Each row of a before or after table is a point. The points were changed in one or more steps. Then noise was added and the rows were shuffled. The steps act on how far a point lies along the listed directions, d1 being the first. Name the steps. A step turns or swaps two directions, mirrors them in a line or flattens them onto one, adds a multiple of one to another, or multiplies one. Angles are multiples of 10 degrees, from the lower direction toward the higher: turns from -170 to 170, lines from 10 to 170 but not 90. Use the fewest steps. Two steps may share a direction if one is a turn and the other turns, adds or multiplies; they go together, in the order done. Otherwise the lowest direction goes first.

Directions:
(1): 1.2 0.7 -4.7
(2): 4.3 1.7 1.4
(3): -1.8 4.5 0.2
Before:
-0.4 5.1 -3.2

-0.6 -0.3 -2.4

1.5 3.0 -0.2

0.0 -1.2 1.7

2.3 -0.7 2.8

-6.2 0.4 -7.6

-1.1 7.1 -6.0

1.1 1.4 2.4

0.9 -0.6 1.5

1.8 -0.7 1.6

-2.0 2.1 2.2

0.5 4.1 2.1

0.2 0.6 2.5
After, 13 rows:
0.5 0.5 1.7

-4.1 -5.1 -7.9

1.0 1.7 -3.4

-3.0 4.1 2.4

1.3 0.9 -6.2

1.3 0.4 1.9

-0.7 2.9 2.3

0.3 -2.2 -2.3

1.3 1.5 2.9

-0.9 0.3 2.0

0.1 5.2 1.9

0.7 3.3 2.6

1.8 2.3 0.0
Steps: add -1 times d1 to d3

Directions:
(1): -4.0 -3.9 2.0 0.2 -1.6 0.0 3.1 -3.9
(2): 3.5 0.8 1.8 -3.4 -5.2 2.1 2.0 0.0
(3): -1.1 1.5 -2.4 -5.9 1.1 -3.3 -0.3 -2.6
Before (13 x 8):
-4.7 0.8 -1.0 -1.6 3.1 -1.3 1.3 -1.0

-3.4 -1.9 1.3 6.5 3.5 -0.5 0.8 -0.4

-2.1 -3.6 -1.4 3.1 3.2 -0.9 -0.9 -1.3

-6.2 -2.0 -2.7 1.0 4.8 -3.5 -0.9 -1.9

-0.4 -0.1 -1.4 -1.4 2.3 -0.9 -0.5 -0.4

8.0 6.4 -1.7 -5.6 -2.5 1.5 -1.9 6.1

-4.2 -2.0 0.9 2.7 4.4 -0.9 0.6 -0.5

-2.2 0.8 -2.8 -0.1 5.2 -4.2 -2.3 0.6

0.0 1.0 -0.7 -2.6 -1.5 -2.1 0.6 -2.3

-2.3 -1.0 1.3 0.0 1.1 -1.6 0.5 -3.4

1.4 2.5 -3.4 2.3 5.8 -2.7 -3.8 4.8

-1.1 1.1 -0.8 -2.8 1.8 -0.4 -1.0 -2.0

-1.9 1.6 -2.9 0.8 6.1 -3.7 -5.1 1.3
After, 13 rows:
4.5 4.8 -3.0 -4.2 -0.4 -0.3 -2.6 3.7

-0.8 0.5 -0.8 -2.4 -1.2 -2.1 0.7 -2.7

5.4 3.7 1.3 2.3 -0.8 2.0 -0.4 4.3

0.5 4.3 -1.0 -4.0 0.7 0.1 0.5 1.7

5.3 1.1 -1.5 -0.5 -0.1 1.1 -2.0 2.6

1.2 3.8 -3.0 -0.9 4.6 -2.5 -5.5 3.1

0.5 0.6 -1.5 -2.0 1.6 -0.5 -0.9 0.3

4.3 3.3 0.7 -1.3 0.4 1.5 -0.7 4.0

2.9 2.4 1.2 -2.5 -1.4 -0.2 -0.4 -0.8

0.2 1.5 -3.2 2.8 6.4 -3.1 -3.6 3.9

1.8 3.6 -2.7 -2.2 3.3 -3.1 -3.0 2.9

-0.4 1.7 -0.9 -3.1 1.2 -0.1 -1.1 -1.6

-9.8 -4.9 -1.1 3.1 6.1 -3.5 0.7 -3.3
Steps: swap d1 and d2

Directions:
(1): 1.2 0.2 5.0 2.7 3.1 0.5 1.4 -1.0 -7.1 0.7 -0.8 3.3 -0.5 0.9
(2): 1.4 -4.3 3.5 -3.3 -4.6 2.7 3.0 2.2 -1.7 1.9 2.0 -2.4 2.5 -1.2
Before, 13 rows:
-1.1 1.1 -4.6 -2.6 -2.4 -0.9 -0.5 0.8 5.8 -1.6 -1.0 -3.5 -0.1 0.4

-1.4 3.1 -1.8 4.4 4.5 -0.8 -1.8 -1.5 1.0 -0.3 -0.5 4.6 -0.8 1.0

-0.6 3.2 -6.1 -2.0 -2.0 -1.0 -4.4 1.2 7.3 -2.2 0.7 -1.2 0.5 -1.7

2.3 -1.6 5.6 2.5 0.7 2.1 3.8 -1.4 -9.1 1.2 0.5 3.3 0.5 4.2

1.1 -3.3 3.9 0.9 0.1 3.0 4.2 2.7 -5.9 -0.6 -0.1 1.4 0.4 -0.1

2.6 -4.2 9.7 -0.6 -2.0 4.8 5.8 0.1 -8.4 2.8 1.7 -0.3 3.4 1.3

-1.0 -2.7 0.2 -2.2 -1.4 1.4 0.0 1.1 0.5 0.6 0.4 -0.3 0.6 -1.6

-0.4 -1.8 4.2 0.8 0.6 0.9 1.9 -0.7 -3.6 0.3 -0.2 1.3 1.7 -0.1

-0.7 0.8 4.8 4.0 2.8 0.6 0.9 -2.0 -8.8 -0.4 -2.1 5.1 0.5 1.6

2.9 -2.0 2.7 -2.8 -1.4 1.1 1.2 0.9 -3.7 1.4 0.2 -1.2 2.6 -0.7

0.0 1.5 -3.6 -0.9 0.6 -1.1 -2.8 -0.1 5.3 -1.5 0.1 -1.9 -1.6 0.0

1.2 2.9 3.6 4.6 5.5 -1.8 0.6 -2.1 -5.0 0.8 -1.2 4.9 -0.9 1.2

-0.7 -0.4 -1.2 -2.8 -6.5 -0.6 2.3 1.9 1.5 -1.1 1.8 -1.1 1.3 -2.2
After (13 x 14):
-1.2 -1.3 -3.0 -1.5 -3.2 1.3 -0.3 1.6 6.5 0.8 2.2 -1.2 2.1 -1.0

1.5 -3.7 1.7 -4.2 -5.8 1.3 3.0 2.5 2.9 2.4 3.1 -3.5 3.4 -1.6

2.5 -3.7 9.9 0.3 -0.8 4.5 5.6 -0.5 -9.2 2.6 1.4 0.6 3.0 1.6

-0.8 6.1 -5.2 1.9 2.6 -2.6 -5.4 -0.8 4.1 -2.9 -1.0 2.4 -1.2 -0.4

-1.2 4.5 -3.5 1.8 3.4 -2.4 -1.9 -1.6 1.7 -2.5 -2.8 0.8 -2.4 2.1

-0.8 -0.6 1.1 0.8 2.5 0.5 -0.7 -0.4 -2.0 -0.2 -0.8 2.4 -1.0 -0.4

2.3 -5.3 4.7 -2.2 -5.3 3.8 4.9 1.2 -4.9 2.0 2.7 -1.3 2.7 2.6

2.9 -0.3 3.3 -0.6 1.4 0.4 0.7 -0.2 -5.8 1.0 -0.9 1.0 1.7 -0.1

-0.7 4.0 0.3 3.0 1.1 -2.8 0.7 -1.1 -3.6 -2.2 -0.6 4.4 -1.7 0.0

1.1 -3.8 3.9 0.0 -1.0 3.2 4.3 3.0 -5.2 -0.4 0.3 0.6 0.7 -0.4

-0.4 -2.9 3.8 -0.5 -1.3 1.5 2.2 0.1 -2.1 0.5 0.5 0.0 2.5 -0.7

0.0 2.4 -3.4 0.3 2.5 -1.6 -3.3 -1.0 4.4 -1.7 -0.4 -0.5 -2.5 0.5

-0.3 -5.1 3.0 -4.1 -7.5 3.5 2.9 2.1 -1.8 1.0 1.4 -2.6 4.3 -1.1
Steps: swap d1 and d2
